Rows are points. Each copy is the shape, with its points in the same order, stretched, turned, moved and blurred by noise. Is it also mirrored, or only turned?
In the rows, zero is written as 128.

Shape (5 x 2):
[[ 81 177]
 [151 183]
 [ 98 108]
 [175 211]
 [100 115]]
Copy 1 (5 x 2):
[[ 77 186]
 [148 165]
 [ 71 111]
 [180 177]
 [ 84 116]]
Copy 1 is: only turned
Copy 2, 5 rows:
[[ 82 163]
 [150 170]
 [ 97  99]
 [174 200]
 [100 107]]
Copy 2 is: only turned
Copy 3, 5 rows:
[[100 185]
 [167 183]
 [110 119]
 [194 205]
 [119 130]]
Copy 3 is: only turned

Shape (8 x 4):
[[184  83 127 202]
 [110  79 123 152]
 [158 227 134 215]
 [ 79 148  36 107]
 [148  88  74 107]
 [ 81 144 144 101]
 [139 109 132 180]
 [ 86 151  99 120]]
Copy 1, 8 rows:
[[ 99 208  69 106]
 [ 94 145 115  77]
 [136 206 160 223]
 [130  46 129 142]
 [150 116  73  92]
 [142 120 180  95]
 [ 98 173 111 102]
 [136  95 155 121]]
Copy 1 is: mirrored
Copy 2 (8 x 4):
[[193 104 148 182]
 [132  62 111 152]
 [130 229 113 205]
 [118 103  14 105]
 [167  75  93  90]
 [ 76 101 105 103]
 [151 105 131 175]
 [103 114  65 123]]
Copy 2 is: only turned

Shape:
[[134 139 119 115 124 112 120 124]
 [122 108 107 117 145 125 128 145]
 [116 122 112 121 124 148 150 122]
 [114 139 125 112 166 136 136 136]
 [129 133 122 111 114 145 135 156]
 [135 102 151 117 110 144 131 129]
 [119 137 128 159 120 121 120 139]
 [121 132 129 108 148 122 157 141]
 [114 122 125 131 109 117 142 132]
 [125 137 116 120 142 135 123 123]
 [244 115 120 164 112 127 127 125]]
Copy 1, 11 rows:
[[138 148 132 110 133 126 127 126]
 [139 105 111 124 150 118 119 139]
 [127 113 120 124 137 137 158 137]
 [125 121 136 126 174 139 129 137]
 [153 111 129 117 130 151 133 154]
 [148 105 140 137 114 141 128 112]
 [131 158 117 144 121 132 119 144]
 [137 114 149 127 156 126 144 152]
 [124 128 133 126 112 122 138 143]
 [130 134 125 120 152 138 134 123]
 [249 167  98 173 110 119 150  99]]
Copy 1 is: only turned
Copy 2:
[[147 126 107 115 134 131 132 124]
 [132 139 123 115 110 116 110 137]
 [130 130 129 131 101 152 133 133]
 [114 151 131 118 137 136 119 135]
 [145 135 132 119 118 138 139 159]
 [163 116 160 115 116 140 127 128]
 [134 101 123 150 136 115 133 134]
 [120 152 137 112 122 129 142 129]
 [134 109 127 124 113 126 143 129]
 [135 134 117 126 132 143 119 130]
 [237 153 122 178 124 104 134  99]]
Copy 2 is: mirrored

Shape (17 x 11):
[[108 224  77 113 127 152 200 143  90 145 168]
 [150 185 111 162 139 114 144 115  95 129 215]
 [123  40  87 121 154 127 157 151  87 103 104]
 [ 99 178 116 162 129 151 184  92 127  29 207]
 [161  64  94  82 116 135 134 114 146 153  83]
 [128 210 151  94 160  92 136 137 104 105 140]
 [113  59 155 144  88 161 147 163 130 150  79]
 [147  65  99 135 136 145 173 100 174 149  64]
 [197  74  74 140 131 152 142 160 109 108  61]
 [114  44  85 115 140 172 137 150 102 120  42]
 [143 161 147 104 154 206 157 104 100 101 181]
 [154  86 131 152 148 139 185 162 138 118  89]
 [128 146 123 120 194 111 197 108  79 149 168]
 [ 66 203 110 197 177 174 111  89 125  83 183]
 [108  46  92  92  89 129 141 141 141 119  67]
 [158 188 113 144 136 111 166  90  22 145 209]
 [138  63  81 118 152 156 137 182 151 136 152]]
Copy 1:
[[ 92 214 171 142  50 145 150 133  91 106 155]
 [112 154 158 199 103 122 104 103  91 132 166]
 [107  54 139  90 133 159 135 171  91  70 110]
 [ 81 130 161 191 103 141 160  76 147  53 210]
 [139  91 149  46  97 170  69 138 138 126  93]
 [115 186 128 133 131 104 164 103 142 139 140]
 [122  60 142 118  80 184 121 172 174 107  53]
 [117  87 172  70 135 186  69 140 164  76  60]
 [181  95 127 109 137 182 102 155 100  52  86]
 [110  77 119  59 114 201 132 161 115  70  67]
 [120 141 174 143 103 204 165  87 130 123 171]
 [145 115 170 124 134 161 127 173 157  64  79]
 [ 80 166 202 132 146 127 154 121  94 120 135]
 [ 30 155 108 207 133 184 137  74 138  91 167]
 [112  57 122  54  87 152  91 173 151  75  86]
 [ 97 153 180 185  94 112 147  75  36 134 147]
 [128  83 142 109 116 188  82 209 124 119 142]]
Copy 1 is: mirrored
Copy 2:
[[ 84 206 126 134 132 145 185 132  75 150 206]
 [134 172 136 166 128 122 120  88 108 131 242]
 [108  70 121 168 145 163 139 116  68  81 112]
 [ 87 175 133 154 134 178 186  55 142  49 244]
 [132  95  81 118 115 145 126 102 110 150  72]
 [ 98 188 160  94 180 101 134 111 118 100 169]
 [ 75  95 154 157  88 166 137 115 129 129  64]
 [ 97 102  80 164 142 154 160  66 140 152  62]
 [146 132 103 186 128 159 136 115  79  96  56]
 [ 87  94 104 157 140 193 127 136  83  98  44]
 [138 169 163 120 153 205 150  87 135 119 194]
 [106 115 150 187 145 140 175  90 127 109  81]
 [107 122 152 150 192 133 156  73  84 157 198]
 [ 47 195 119 181 171 183 111 101 168  88 236]
 [ 84  83  87 119  94 155 144 127  97 101  59]
 [140 168 162 146 132 132 104  66  43 155 249]
 [139  81 100 179 128 160 158 162 126 115 139]]
Copy 2 is: only turned

Shape (17 x 12):
[[155 178 193 179 145  85 181  78 185  89  75 108]
 [146 198  90 186  91 162 154 127 168 186 103 149]
 [108 170 207 193 149 121  76 182 106 109 143  65]
 [163  97 118 136  96  84 176 173 104 113  62  98]
 [ 54 109 120 138 151 112  94 171 173 164 128 130]
 [168 125 141 117  93 162 181 156 137 132 168 144]
 [ 97 187 148 126 149 121 170 108 133  88 140 159]
 [169 116  96 130  69 107 140  74 148  77  62 174]
 [ 61 107 177 144  98 184 136 164 106 146 108  67]
 [108 101 141 128 186 143 180 177 162 112 143 131]
 [ 99 180 173 137 117 127  72 156 115 141 171 174]
 [144 113 132 155 124 153 126 153 156 159 161  85]
 [164 144 162 160  94  95 175 145 205 134 165 122]
 [112 116 122 184  83  92 129 131 118 144 183 126]
 [140 178 209 128 181  89 139 152 135 192 105 103]
 [167 160 149 109 111  96 180 120 187  91 147  78]
 [114 102 107 109 156 127  63  83 149  93 114 138]]
Copy 1 (17 x 12):
[[200 153 186 185 202 111 239  88 209 108 141 100]
 [185 167  66 180 146 149 160 164 167 188 132  41]
 [180 109 180 220 217 125  92 113  75  52 137  93]
 [155  81 163  98 125  75 174 174 131 111  86  90]
 [ 81 126 113 197 156 117  69 134 150 124  99 111]
 [150 143 143 113 150 148 142 203 135 148 192 116]
 [150 182 117 163 201 129 177 110 125 119 166 156]
 [184 173 104  89  87 120 173  96 185 129 134 118]
 [118 119 186 193 127 172 124 162  71 113  88 104]
 [112 111 144 150 200 149 141 188 167 107 131 160]
 [163 178 117 189 179 105  56 113  77 130 184 131]
 [133 100 145 154 162 173 112 163 150 122 150  72]
 [146 146 169 160 171 104 161 175 197 124 203  66]
 [124  98 103 182 113 110 122 131 117 115 190  89]
 [160 112 197 190 241  84 141 118 133 168 119 102]
 [124 159 187 107 202 131 198 142 174  97 177  67]
 [128 144 111 119 152 176  91  48 171 110 123 151]]
Copy 1 is: only turned
Copy 2 (17 x 12):
[[135 193 175 190  80 177 201 141 238  95 108  80]
 [131 203  84 155  86 167 166 218 127 185 133 119]
 [137 186 173 216 193 121  71 123 165 105 137  11]
 [121  81 137 163  96 131 185 186 124 100 103  50]
 [ 67 143 136 159 168  67  94 157 158 138  98 132]
 [147 103  97 140 121 144 162 177 165 145 211 111]
 [133 185 151 129 155 127 196 146 172  80 157 126]
 [150 114 154  96  41 165 174 170 132  95 106 169]
 [ 67 128 155 153 184 183  95 127 146 165 147  47]
 [114 114 111 170 185 121 167 165 207 106 136 120]
 [137 175 171 156 172  73  95 152 120 135 191 122]
 [135 136  90 162 133 134 101 146 181 165 139  83]
 [117 139 103 188  69 123 155 170 226 126 188 101]
 [126 140 100 179 111 104 124 106 116 121 167 114]
 [128 175 180 202 166  75 162 162 188 171 125  36]
 [130 147 118 119  78 131 171 158 249  85 153  65]
 [152 138 163  86 138 109  95 112 164 107  66 166]]
Copy 2 is: only turned

Shape:
[[158 149  57 191 159 124  84 151 160 172 193 175]
 [144 109  75  82  47 163 147 117 206  99 182 155]
 [154 108 130 165 142 107 151 101 152  99 107 175]
 [ 79 165 108 118 124 131  96  91 192  86 157 139]
 [128 146 183 151  75 190 140 202 163  97 110 120]
 [ 56  91  90  67 153 170 128 193 176 197 119 162]
 [ 54  63  65  65 126 168  92 109 184 149 149 105]
 [131 175  93 176  97 100  65  86 155 169 132 112]
 [ 76  70  74 147 135 102  69  93 103 200 187 128]
 [136 106  74  93 103 186 141 195 125 163 115 181]
 [166 118 128  78  98 165  79 194 144  86 173  76]
 [150  54 165 133 121 135 136 155 197 176 122  61]
 [ 65 142  89  81  42 105 156 192 114  81 150 114]
 [125 166 180 122 111 135 190 101 147 167 114 147]
 [151  66 132  72  54 192 161 137 123 112 194 120]
 [ 86 167  76 125 126 187 181 160 104 149 116 126]]
Copy 1, 16 rows:
[[188 192 101 218 156 163 104 207 121 141 180 122]
 [112  65  65 151  65 166 133 140 120 160 189 198]
 [166 134  80 106  87 144 156 136 146 124  99 134]
 [ 77 145  87 120 119 138  74 155 174 136 147 127]
 [151 118 185 110  65 218 113 164 177  64 147 153]
 [ 78 130 156 167 167 216 176 188 151 146 126 180]
 [ 60  75 116 149 169 176 110 162 129 196 133 147]
 [138 184 142 156 103 165  48 127 143 171 141 116]
 [113 124 153 194 161 123  93 189  80 215 132  70]
 [134 115 143 180 138 218 171 135  86 111 139 193]
 [161  81 182 112 136 145  87 128 123 106 202 184]
 [173  86 215  93 118 187 141 165 182 192 131 148]
 [ 52  97 167 198  58 121 120 107 146  70 168 171]
 [106 160 152  86  48 171 179 123 147 173 151 124]
 [129  16 133 109  75 158 167 128  74 161 207 144]
 [ 92 154 123 184 134 209 161 107 134 102 165  94]]
Copy 1 is: mirrored
Copy 2:
[[ 97 179   7  98 145 162  82 131  83 132 170 137]
 [197 164  50 181  76 168 195 157 149 132 145 152]
 [ 84 129  87 186 143 123 123 116  97  91 101 153]
 [ 78 177  70 147 172 162 184 147 164 142 144 178]
 [132 176 175 130  87 175 132 189 137  64 103 139]
 [ 91  92  51  57  50 184 154 140 161 162 111 176]
 [122  70  61 117 123 193 167 161 190 203 164 163]
 [109 195  95 151 186 134  81 105 182 167 160 142]
 [ 98  90  88 127 149 166 100  95 121 210 212 127]
 [148 127  78 100  44 170 139 157  99 156  86 141]
 [175 137 150 104 120 124 156 224 132 126 163 113]
 [149  71 140 133 121 139  78 142 193  76 153 114]
 [110 173 145 155  53 157 215 172 158 176 127  73]
 [112 160 132 129 125 140 154  55 151  82  82 149]
 [223 105 149 156  77 167 185 153  99 121 154 111]
 [109 147  99  80 119 207 166 133 131 159  56  89]]
Copy 2 is: mirrored

Shape, 17 rows:
[[124  98 143 181  65 190 113 101 172 111  91 147]
 [104 100 114  79 110  55 110 140  84 134 196  86]
 [141 174 144  92 140 223 148 202 168 130 170 154]
 [125 119  92 121 130  69 150 146 119  61 113 134]
 [121 137 124 156 141 171 178 146 166 161 168 211]
 [157 130 132 120  60  51 144 138 123  82 170  85]
 [110 156  97 151 161 210 144 129 203 155 170 107]
 [124 141 178 147 136  58 142 156 101 129 121  79]
 [ 78 123 136 154  92 168  61 105 183  90  59 152]
 [158 110 110  82  89  60 151 130  95 154  98  88]
 [162  92 146  69 141  71 137  96 118 100 127  89]
 [ 96  85 138 183 118 203  85 113 130  88  84 145]
 [175 116 158 117 124  77 116 107  95 104 166 125]
 [189 107  89 126 126  67 122 142  71 103 146  53]
 [113 233 107 127 139 225 153 114 127 149 169 163]
 [ 92  93 131 168  85 212 106 142 133 114  83 156]
 [152 194  98 145 153 200  85 167 184 180 161 184]]
Copy 1, 17 rows:
[[142 151 222 231 108 139 140 126 173 103 136 166]
 [ 86  66 103  85  98  77  75  67 126 121 162 151]
 [155 173 164 100 126 158 104 209 218 191 211 105]
 [121 142  85 138 116 127  92 127  95  58 131 102]
 [127 175 133 158 131 141 171 160 129 152 244 131]
 [141  94 113 130  87  66  95  60 146  79 149  88]
 [108 148 136 185 171 177 121 161 228 191 177 116]
 [105 136 137 133  96  98  95  83  71 156 131  73]
 [100 187 225 233 106 122  84 153 176  75 108 171]
 [133  98  96  99  94  76 140  86 116 141  86 148]
 [151 123  88 113  77 141  78  48 115 121  99 148]
 [135 134 226 231 132 168  95 150 135  99 139 172]
 [162 125 119 129 106 113  71  44 101 122 169 139]
 [160  60  70 127 127 111  73  82 110 138 109 113]
 [129 179 148 120 237 142 135 148 200 176 193 103]
 [126 127 231 206 127 146 128 176 151 107 139 172]
 [140 195 141 165 165 101  94 196 204 202 211 142]]
Copy 1 is: mirrored
Copy 2:
[[ 84 149  99 154  60 177 135 103 148 102  54 112]
 [164 105 137 119  69  90 132 133 100  86 210 109]
 [125 193 118 135 118 213 149 226 155 111 140 133]
 [127  70  99 163 116 117 109 157  79  55 133 108]
 [112 128 113 189  98 163 127 196 154 157 116 168]
 [168 132  96 167  65  76 128 144 117  21 138  97]
 [ 77 196  94 183 136 171 175 139 152 137 168 134]
 [173 123 154 147 138  77  89 121 140  71 125  90]
 [ 53 120 105 118  91 190  93  93 127  78  83 131]
 [140 116  92 101  87  47 134 154 104  90 127  72]
 [155  75  76 103 122  96 147 134 136  68 154  86]
 [ 93 118 134 143  94 217 134  78 118 123  79 111]
 [199 100  91 138  86 108 129 124 134  86 136 131]
 [190 139  81 154 115  84 158 109  73  87 158  62]
 [113 196 126 140 148 167 196 171 124 138 120 215]
 [ 85 139 141 136  66 211 127 117 122 121  69 106]
 [104 214  69 140 126 184 106 173 130 175 149 180]]
Copy 2 is: only turned
Copy 3 (17 x 12):
[[129  78 128 194  91 150  98  72 162 164 153 139]
 [120 179  99  43 109  55  84 160 132 164 122 114]
 [107 104 158 111 179 166 205 105 151 101 210 114]
 [106 154 101 125 128  90  85 150 141  78 111 180]
 [124  77 133 156 198 132 198  86 142 168 151 161]
 [153 168 119  92  67  26  84 145 172  98 134 135]
 [132 126 120 191 172 138 198  83  88 129 164  67]
 [158 178 173  86 116  86  84 152 150 110  65 135]
 [ 88 138  96 202 124 187  65  85 184 150 136 131]
 [160 134  95  72  63  97  98 204 151 128 105 144]
 [171 118  80  59 112  82  65 138 140  77  99 111]
 [ 95 105 145 164 121 175  63  61 118 160 133 156]
 [185 146 113  58 128  62  62 108 150 125 120 153]
 [184 171 117  82  83  55  54 179  82 101 128 156]
 [127 172 106 111 142 182 223  57 108 145 175 144]
 [ 79  95 155 165 108 185 100  88 137 180 151 158]
 [155 141 116 180 222 181 177 114 140 168 211 134]]
Copy 3 is: only turned
Copy 4:
[[176 126 178 163 107 139 207 128  94  43  97 111]
 [ 64  38 117  69 103 126  86  88 100 125 144 150]
 [ 94 163 213 148 157 225 170 160 167 117 159 176]
 [111  60  66  91 161 127 154 121 163  91 130 114]
 [ 61 160 162 171 125 147 226 161 119 112 169 149]
 [109  24 148  55 161  95 136  81 126  59 159 167]
 [126 182 187 174 115 195 176  99 134 138 221 134]
 [101  38 168 102 185 107 145  82 133 148 126  91]
 [168 149 150 153  86 145 151 137 139  38  73  59]
 [136  54 113  65 121  95 146  71 139 149  86 177]
 [148  63 127  18 144 135 139 115 112 142 119 131]
 [164 126 145 182 128 173 179 145  84  64  79  73]
 [115  80 150  63 179 107 135 136  74 106 134 142]
 [157  42  97  87 192 108 110  90 106 142 149 169]
 [ 66 249 186 164 178 200 170  89 119 114 165 178]
 [147 120 154 191 103 172 190 137 109  63  68 107]
 [101 240 189 200 142 150 137 176 149 129 179 164]]
Copy 4 is: mirrored
